Each row is a point. The window is the flat piece filled in between its corners: a triangle in 3 columns, a solid with four corners in 4, and so on. A path goes straight from each point to the next, and from the last back to the first. List the points from which the path goes on through the window.
In the rows, 128 means zero.

Window, 4 rows:
[[ 99  53 109 108]
 [142 139 137 151]
 [154 163 102  79]
 [125 173 142 124]]
Path:
(1): [103 105  81 146]
(2): [110  84  93 108]
(3): [119  67 135 111]
(4): [153 118 121  99]
(5): [ 53 140 102 132]
(6): [ 99  85  92 116]
(7): [131  68 152  89]
(8): [122  56 134 116]
(9): [94 79 79 99]
(10): [121 159  96  93]
(11): [172 134 157  89]
(12): [120 133 155 115]
Through the window after points: 4, 6

Window, 6 rows:
[[121 136  79 121 125 130]
 [121  71 153 121 206 144]
 [ 98 127 149  99  82  64]
 [153 160 107 138 195 101]
 [147 166  70  72  98  89]
 [137 138 139 112 139 135]]
Path:
(1): [141 128 100 163  95  64]
(2): [135 172  85  69 119 108]
(3): [119 176  96  89 180 167]
(4): [147 116 123 130 150 113]
(5): [156 142 112 126 140 125]
(6): [ 92 109 107  70 212 131]
(7): [120 154 109  81 147 110]
(8): [142 134  90 129 142 101]
Through the window after points: none

Window (9 x 9):
[[105 129 143  98 112 100 130  69 158]
 [118 123 129 129 165 101  88 146 124]
 [174 119 211  94 134  93 130 180  79]
 [134 177  95 162 142 143 142  62 161]
 [108 132 120 162 117 114 117 108  89]
 [102 150 119 110 163 141 150  84 109]
 [157  51 221 107 144 113 149 163 109]
 [166 123  85 114 130 143 120 116  97]
 [150  96 177  94 115 124 166 217 105]]
Path:
(1): [ 96 114 220 140 111 162 118 116 106]
(2): [184  79 126  79 183  77 172 154 113]
(3): [139  95 151  98 119 100 158 131 124]
(4): [115 145 157 111 122 130 118 125 134]
(5): [143 139 208  81  85 121  91 167  88]
(6): [154  92 163 117 156 107 168 170 107]
(7): [122 110 124 106 135  54 170 143 131]
(8): [178 106 219 120 142 174  82 159  71]
(9): [118 169 143 116 138 167  80  98  82]
(10): [143 122 117 135 137 113 145 119 136]
(11): [148 110 104 118 144  96 151 113 109]
(12): [100 135 174 130 122 186 113 107 153]
Through the window after points: 1, 3, 5, 7, 9

Window (12 x 12):
[[ 97 119 179 214 110 120 207 159 131 120 127  89]
 [135 136  99 124 127 112  94 166 124 203 101 110]
 [183 144  90 122 120 161 107 149 190 136 110 164]
 [ 99 106 131 157 170 137 144 101 135 144 129 184]
 [110 104 127  78 108 153 141 113 127 180 174  95]
 [ 89 128 158 142  95 180  97 134 131 120 121 129]
 [ 82 119 166  93 153 143 182  51 120 124  89 157]
 [172 153 159  92 185 175 104 160  88 186  99  95]
 [101  48 161  87 131 155 140  82 182 143 107 166]
 [142 105  99 137 103 125  99 152 103  91 117 188]
 [163 181 154 171 175 100 126 176 184  57 126  85]
 [212 135 169 167 138 144 106  88 226 117 125  46]]
Path:
(1): [147 123 158 120 129 143 117 112 160 153 133 133]
(2): [138 127  76 144 181 159 119 119 166  83  64 111]
(3): [105 113 113 130 138 136 138 115 149 145  77 104]
(4): [134 131 172  98 132 133 127 115 112 149 146 183]
(5): [156 149 142 136  93  82 153 121 137 165 109 175]
(6): [110 108 138 128 146 174 127 134 146 125 138  79]
(7): [139 104  73 158 181 177 102 131 141 194 104  47]
(8): [155 165 179 129 115 112 134 144 154  93 137 140]
(9): [137 144 210 140 120 119  87 101 176 132 120 150]
(10): [106  98  77 131 163 181 183 126 127 143 116 112]
(11): [126 114 101 131 166 172 144  97 142 119 102 127]
(12): [128 132 196 139 113 120 135 138 145 120 132 147]
Through the window after points: 3, 5

Window:
[[134 152 114  87 110 173 185  79  52 112  92  50 105 112]
 [107 134 114 106 139 118 127 165 135 164 197 131 127 154]
 [175 147 145 143 124 126 117 156 120  92  89 110 143 164]
 [ 76 104 154 135 105  81 129 176  57  70  51 107 166 137]
 [163 197 107 103 145 150 139 215  91 125 116  88 152 164]
 [ 93 159 199 140 125 167 124 146 131 110 123 123 140 138]
 [155 131 168 112 160 141 144 144 121 158 113 198 117 141]
 [145 176 131 153 128  94  57 154  85 105  87 141  93 124]
 [162 125 147 158  73 157 126 142  82 185 107 159 169 149]
 [146  88 149 147 137  64 153 175  98 143  45 129 100  81]
 [ 37 160 155 168 180 134 165 123 160  88 132 203 137 112]
 [123 117 125 108 142 121 105 187 114  91 116 112 148  99]
 [109 116 152  70 101 154 132  64 132 174  75  69 153 113]
 [138 129 123 115  62 110 119 174 117 153 112 163 117 135]]
Path:
(1): [116 138 163 135 109  76 118 141 111 131 117 130 144 114]
(2): [158 147 110 150 156 191  91 197 109 101  64 159 114 179]
(3): [105 107  86 133 105 150 122 168  73 110  79 112  64 187]
(4): [161 187 178 121 135 101 112 108 109 137 113 125 167  67]
(5): [163 168 145 105 122 101 133 142 110 135 170 149 179  94]
(6): [125 117 129 123 124 137 133 148 102 135  66 114 112 141]
(7): [ 88  87 104  83 128 197 143 164 112 133  61 128 116 151]
(8): [145 167 148 123 111 122 155 105  79 119 119  85 123 110]
(9): [159 167 174 110 129  99 153 183 142 154 173 126 165 122]
(10): [ 94 118 111 142 139 176 106 108  76  95  41 121 106 148]
(11): [101  90 154 127 148 138 140 140 145 137 104 119 105 157]
(12): [117 152 144 126 121 114 128 142  99 120 109 158 145 109]
(13): [145 131 148 132  99  94 132 141 111 137 157 146 197 111]
(14): [ 66 145 115  99 172 166 124 180 131 143 135 102  46 183]
(15): [ 99 100 146 122 142 156 105 159  96 170  74 131 118 192]
(16): [168 174 136 116  87 102 178 128 123  65 134  98 162  64]
Through the window after points: 3, 7, 13
